Every row gives one point. Each table stands for the endless flat space through its points: a line for two points, a plane for three, and so on. The two share one point or none. Which?

First (2 x 3):
[[  1  24 -17]
 [  9  34 -23]]
Second (2 x 3):
[[ -3  19 -20]
 [ -3  19 -16]]
They share: [ -3  19 -14]

First (2 x 8):
[[ 31   9  12  -3   3  19 -27 -18]
 [ 11  25   8 -23 -17  19 -19  -6]]
Second (2 x 8):
[[ 23  23   4 -24 -19  10 -18 -26]
 [ 13  18  19  -4  -4  35 -28   4]]
They share: no point

First (2 x 12):
[[  6  14 -14  13 -18 -12  -1  14  -5  21  22 -12]
 [ 14  22 -12   3 -22  -2  -7  20   5  17  14 -18]]
Second (2 x 12):
[[  0  11 -17  -6 -26  -8  -8  10  -7  25  30 -14]
 [ 15  17 -17   9 -23  -2  -2  19   8  10  12 -17]]
They share: no point

First (2 x 20):
[[ 10 -20  13 -33 -10   4 -26 -34  -8   6  -9 -19   0 -22  -5  19  27  -8
    0  15]
 [ 10 -20   8 -29  -8   5 -23 -29  -7   1 -12 -14   3 -20  -7  17  25 -11
    4  11]]
Second (2 x 20):
[[  6 -14   4 -31   8   3 -13 -13   1 -11 -24  -8  11 -22  -7   5  31 -23
   20   7]
 [ 12 -23  -5 -16 -10   9 -19 -22  -8  -8 -15  -2   8 -13 -13  17  16 -14
    8   1]]
They share: [ 10 -20  -2 -21  -4   7 -17 -19  -5  -9 -18  -4   9 -16 -11  13  21 -17
  12   3]

First (2 x 24):
[[ 21  17   5   0  -5   0 -22 -25  13   6  -7  20  -9 -10  -1 -26   6   8
    1 -22   9   6 -18  21]
 [  9  17  13   8   5  -8 -12 -19  15  14 -15  16  -9  -2  -9 -18  14   2
    9 -16  -1  -6 -20  11]]
Second (2 x 24):
[[  3  17  11   9  19 -27  11 -25  25  24  -4  23  -6   5 -22 -20  24   2
   31 -10 -15 -15 -24   6]
 [  3  17  19  13   7  -7 -13 -13  13  16 -24  11 -10   1 -10 -12  16  -2
    7 -14  -3 -11 -20   6]]
They share: [  3  17  17  12  10 -12  -7 -16  16  18 -19  14  -9   2 -13 -14  18  -1
  13 -13  -6 -12 -21   6]

First (3 x 24):
[[ -9  -9  12  -8   8   4  -2 -11 -17   6 -19 -12   7   6  20 -17 -15  -2
  -15  -8 -17   3  19  12]
 [ -7   1  18 -10  14  -4  -6  -9 -19  -6 -27  -4  -3  -6  16  -9  -5 -10
  -13 -10 -29   7  13   6]
 [ -5  -6  20 -15  13   0  -1 -15 -15  -4 -26  -6  -4  -5  21 -14 -10 -10
  -19  -8 -21   1  20  14]]
Second (2 x 24):
[[ -2 -14 -12  -1   1  16 -11  -9 -34  23  -5 -19  24  21  23 -24 -17  -9
   -4   5  -4  -7  15  19]
 [ -8  -8  -2  -5   3   8  -7  -5 -28  15 -11 -15  16  13  17 -18 -13  -3
   -8  -5 -12   3  17  11]]
They share: no point

First (3 x 24):
[[ -8 -23  -6  -4 -12   2  11 -36 -16 -46  -1 -17  18  -6  10  28  -5   5
    3 -10 -20  13 -44  -6]
 [  8  -7  -6   0  -8  -6   7 -32   0 -26 -21 -37  22  -6 -10   8 -21  13
   27 -26 -24  21 -24 -22]
 [ -2 -25  -4   0 -16  12   7 -26 -22 -36   3 -11  10  -6   0  28   1  11
   -3 -12 -14  15 -34  -8]]
Second (2 x 24):
[[ 11 -10 -10   8  -4  18   3  -8  -3 -30  -4 -15  -1 -11 -27  26  -3  23
   13 -32  -4  25 -28 -20]
 [  2 -28   5   2 -19  15  -3 -26 -21 -21 -10 -27   8 -11 -12  14  -3  17
   -2 -20 -16  22 -13 -14]]
They share: no point

First (3 x 24):
[[ -9 -22  23 -10 -36 -29  24  10   4  21 -34  -6   2 -16 -18  18 -33  19
    2   1  24 -28   9 -19]
 [ -5  -7  13 -14 -29 -19  18   3  -3  20 -32   4  -7 -21 -19  25 -31  33
   -2  -9  15 -21  19 -16]
 [ -5  11   1 -20 -11  -1   9   0  -6  14 -23  22 -13 -24 -16  31 -22  45
   -8 -18   3  -9  28  -7]]
Second (3 x 24):
[[-20 -13   0 -10  10 -16   0  -1   5  24  16  13   9  -4 -12  12 -31  31
   17   0  11 -14   1  -4]
 [-25 -20   9  -6   4  -7   5   7   1  17  -5  14  16 -13 -11  14 -22  29
    8  -4  16 -16   0  -6]
 [-22 -16   7  -9   4 -10   5   6   4  18   0  14  12 -10 -11  14 -24  28
    9  -2  14 -15   2  -5]]
They share: [-17 -10  15 -16  -8  -7  15  17  11   9 -17  16   6 -13  -9  18 -16  19
  -4   0  14 -14  10  -4]

First (2 x 24):
[[ 13 -10  18  37  10  17   2 -27 -16   4 -12  26 -24  23  24 -25   8  -9
   21  33   2 -15  23 -14]
 [ 12  -9  18  31  10  16  -1 -23 -17  -1  -8  23 -20  17  20 -22  11  -4
   18  29  -3 -12  21 -15]]
Second (2 x 24):
[[  4   1  26  23  20  12 -19 -25 -17  -1   4  19 -10  -3  18  -6   9  12
   16  21  -9  -2  21 -21]
 [  7  -3  22  21  15  13 -13 -20 -18  -6   2  18 -11   1  15 -11  13   9
   14  21 -11  -4  19 -19]]
They share: [ 10  -7  18  19  10  14  -7 -15 -19 -11   0  17 -12   5  12 -16  17   6
  12  21 -13  -6  17 -17]

First (3 x 24):
[[-23  -6  -5 -24  -1  42   3  12  -2   8 -25  32  -9  14   8  -3  10   9
   -5   6   5  -8 -22  19]
 [-11   6 -12 -19   8  28  -5   3 -13  -8 -10  15  -5  10   6  -6  -6  16
  -14  12  10 -12 -17  21]
 [  2  26 -26 -13   9   0 -30   2 -22 -37  15 -11 -17   1  -9  10 -28  23
  -15  15   2 -21 -25   1]]
Second (4 x 24):
[[-15  27 -12 -11  13  24  -5  -3 -27 -18   4   8  -2  13   7 -12 -11  27
  -15  16  16  -1 -10  14]
 [ 15  -7 -24 -21  15   2 -27   7  -3 -24  -6  -8  -8  -5 -13  12 -19   1
  -19  20   2 -39 -18  20]
 [ 16 -14 -29 -32   8   7 -19   5  -2 -15  -4  -5 -11   1   6   9 -27  16
  -26  10  -1 -43 -36  35]
 [ 29 -25 -32 -31   9   0 -33   5   5 -22 -12  -8 -14 -11  -9  16 -31  -1
  -27  12  -4 -57 -34  34]]
They share: [ -4  14 -17 -16  12  18 -12  -1 -19 -19   0   4  -5   7   3  -5 -16  20
 -18  15  11 -15 -16  19]

First (3 x 24):
[[-21 -12 -27   2   4  -4 -11  -4  22  12  11 -14   9  -4   7   2  -9  -9
  -10  -2 -33  -7 -14  -5]
 [-11   4  -7   0   0 -14 -27 -10  30  16   9  22  -7  -8  -7 -10   3 -27
  -14   0  -1  -1  14  15]
 [-11  -5 -25  -6  12   1 -18   2  33   7  15   4   8  -5   8  -7 -12 -21
   -5  -6 -19 -13  -4   3]]
Second (4 x 24):
[[-33   1  17  -4 -12 -19 -18 -40   1  33  11 -10 -24  -9 -14   5  -6 -31
  -21   2 -21   1   0  11]
 [-25   3  12  -4 -10 -13 -25 -34   0  23   4  -7 -23  -8  -9   8 -10 -29
  -30  11 -26  -5  12   5]
 [-11   3  -6   2  -6  -7 -33 -16   8   7  -6   3 -13  -6  -1   8  -8 -19
  -38  21 -28  -9  26  -3]
 [ -4  -3 -23   8   1  -7 -34   2  23  -4 -13  15  -1  -5   5   6  -6  -5
  -40  28 -29  -4  33  -9]]
They share: [-21  -3  -9   8  -8 -19 -20 -16  19  21   5   4  -6  -7  -8  -1   6 -15
 -19   4 -15   5   4   7]

First (4 x 24):
[[ 23  21   2  -8  14  -3  18 -36  -1   2 -10 -34 -13   5   0   0   1  15
   -9 -30   9  25   3 -32]
 [ 20  13 -20 -14   4  -8  27 -28   2  18  11 -23  -9   3  -2  10  21  17
   12 -17  11  27  -8 -12]
 [ 14  13 -15  13  22 -35  39 -15  -2  48  27 -19 -15   2   6 -11  20   9
   19   3  26  15  10  23]
 [ 18  11 -16  -2  14 -14  37 -30   6  30  19 -27 -11   9  -2   2  15  17
   12  -9  19  25   0   0]]
Second (4 x 24):
[[ 33  46  11 -19   6  -1  25 -43   8  19  16 -18  11  -1  26 -12  15   6
    7 -14  36  26  23 -13]
 [  8   6 -12  12  32 -29   0 -13 -18  15  -4 -24 -24  -7  -2   1  11  12
   -7 -20   2  -5  -9  -6]
 [ 31  38  10 -11 -17   3  26 -13   1  38  12  -9 -11  14  21  -1  37   0
    0 -14  16  27  34  -8]
 [  8  -4 -32   9  16 -45  28   1 -21  19  -9 -26 -35 -11 -15   0  14  13
   17 -19  -5  24 -17  -4]]
They share: [ 19  20  -8  -2  13 -21  20 -19  -8  20   3 -21 -14  -4   6  -4  16   9
   6 -17  13  18   4  -8]

First (3 x 24):
[[  3 -24 -15  17 -19 -12  -1  10 -12  11 -18  -2 -13  -4 -17 -16 -12   5
   15  -2 -14  -4  -1 -10]
 [ 21  -2   7  35  -9 -24 -11   4  14  21 -26 -14 -19 -12 -33   2  -4 -17
   19 -26 -10 -14 -33  12]
 [  5  -6   3  29  -9 -15   9  21   7   6 -35  -5 -27 -21 -21  -4 -15  -3
   21  -8 -28   1 -24   3]]
Second (3 x 24):
[[  6 -17 -14  20 -18 -18 -12   3  -9   9 -10  -6  -7  -1 -19 -10 -12  -2
   18  -1  -1 -16  -1   0]
 [  5 -10 -25  19 -18  -8 -16   4  -4   3   6  -1   2   1 -26 -15 -12  -2
   31  11   6 -29   8   6]
 [  0 -23  -8  18 -22 -30  -8  -7 -11  17 -22  -4 -13  -9  -9   0 -20   2
    8  -9   5  -6   1  -4]]
They share: no point

First (3 x 24):
[[-14   2 -13  24   4   0   6  -6   6  -3  -8  13  13  14 -25 -10  16   9
  -24  10 -16   6  -1 -19]
 [-14   0 -16  21  -5  -4  11   6   4  -1  -6   8  15  11 -25 -10  22  18
  -22  10 -12   0   6 -24]
 [-18   2  -6  29   3  -2   1  -6  10 -13  -2  16  13  15 -31   0  18   8
  -32   0 -14   8   4 -18]]
Second (2 x 24):
[[-25  20  -2  16   2  14  -4 -18  17   1   4  13  -2  28 -16  -2  17   1
  -28   8   0  -2  12 -35]
 [  5 -16 -38  22   8 -10  26   6 -13  13 -32   7  28  -2 -22 -38  11  19
   -4  32 -36  10 -24  -5]]
They share: [-10   2 -20  19   5   2  11  -6   2   7 -14  10  13  13 -19 -20  14  10
 -16  20 -18   4  -6 -20]

First (2 x 24):
[[ 16  18  15  15   6  12  13   1  11  -9  11   4  20   7   7 -13  20  21
   14  -4 -13  14 -20  -3]
 [ 20  14  15  13  16   2  13  -7   1   3   3  10  12  -1   7  -9  16  11
   16 -10  -7  18 -18  -7]]
Second (2 x 24):
[[ 17  21  15  19  10   6  11  -7   9  -6  11  11  15   2   2 -13  13  13
   18 -13  -8  11 -17  -1]
 [ 16  26  15  24   9   5   9 -11  12  -9  15  15  14   1  -3 -15   8  10
   21 -19  -6   6 -15   3]]
They share: [ 18  16  15  14  11   7  13  -3   6  -3   7   7  16   3   7 -11  18  16
  15  -7 -10  16 -19  -5]

First (3 x 24):
[[ 10 -26  -5  14 -38   9   4  15 -37 -29  23 -36 -17 -25  16   4 -11  14
    0  -4  16  -2  26   4]
 [ 13 -20  -5  -4 -23   0  -5  18 -25 -32  17 -27 -11 -10  19  16 -26   2
  -15  -7   4   4   8 -14]
 [ 10 -12  -5 -10 -12  -9 -14  13 -11 -21   5 -12 -19  -7  22  18 -19   6
  -10   2  -6   6  -8 -20]]
Second (2 x 24):
[[ 15 -14  -2   1 -17 -12  -7  11  -8 -18  10 -16 -15 -13  25  15 -22   7
   -1   3  -3   2   5  -9]
 [  7  -2 -10 -23 -17   0 -27  23 -32 -34  -2 -32 -35 -13  13  15  -6  15
   -5  19 -11 -10 -19 -25]]
They share: no point

First (3 x 24):
[[ -7   5 -13  -8  -5 -11  13 -23  -5 -27 -13 -11  -9 -22  10 -11  15  19
   -8  -9 -11  15  11   5]
 [ -3 -12   4  14  -7  -1  31 -35 -12 -36  -6  11 -20 -15  28  -8   2  16
  -23 -12   0   1  11  20]
 [ 21  -6  -2   2 -43 -13  19 -11 -42  -6 -24  23 -26  -9  -8  -2  32 -14
  -29 -18  30  13 -13  26]]
Second (2 x 24):
[[  7  -1 -12  -6 -27 -15  11 -16 -19 -18 -20  -3 -17  -7   5  -8  17   9
  -21 -13   3   8   3  17]
 [  7 -17   8  -6 -11  -3  31 -36 -23 -34  -4  17 -29 -27  -3   4  13  -3
  -17 -21   7  32  -9  -3]]
They share: no point

First (4 x 24):
[[ 13 -31  18   3 -25  17 -15  -6  -8 -36  19 -12  -6 -25 -14  30  30  -2
   26   2   8  20  -7 -20]
 [ 11 -24   7  -1 -36  13  -9  -8  -6 -20  26  -3  -4 -33 -17  24  30   8
   27  -9  -1  21   7 -21]
 [ 40 -17  34  17 -14   9  -5  22 -41   6 -14  15   4 -21  27 -13   6  10
   -6  12 -18  -3 -19 -34]
 [ 19 -12  46   0   8  14  -3  10 -19 -34   8  16  28   4   0  18  10   8
    3  25 -10 -23 -39 -17]]
Second (4 x 24):
[[  2 -20  33 -13 -30   6 -11   2  -9 -20  16  22  14  -5 -12  26  37   8
  -10 -11  -7  -5 -23 -12]
 [ -2 -24  30  -8 -32   3  -6   3 -11 -15  13  18  20  -7  -9  28  33  12
   -7  -6  -3  -2 -23  -6]
 [ 30   9  34 -16  -8  30 -25   9 -15 -25  19  17   1  -4 -12  -5  29   4
   11 -20 -43 -10  -3 -47]
 [ 22   4  30  -4  -8  27 -18  15 -23 -11   9   6  16  -3  -1  -4  21  12
   21 -10 -39  -6  -3 -38]]
They share: no point
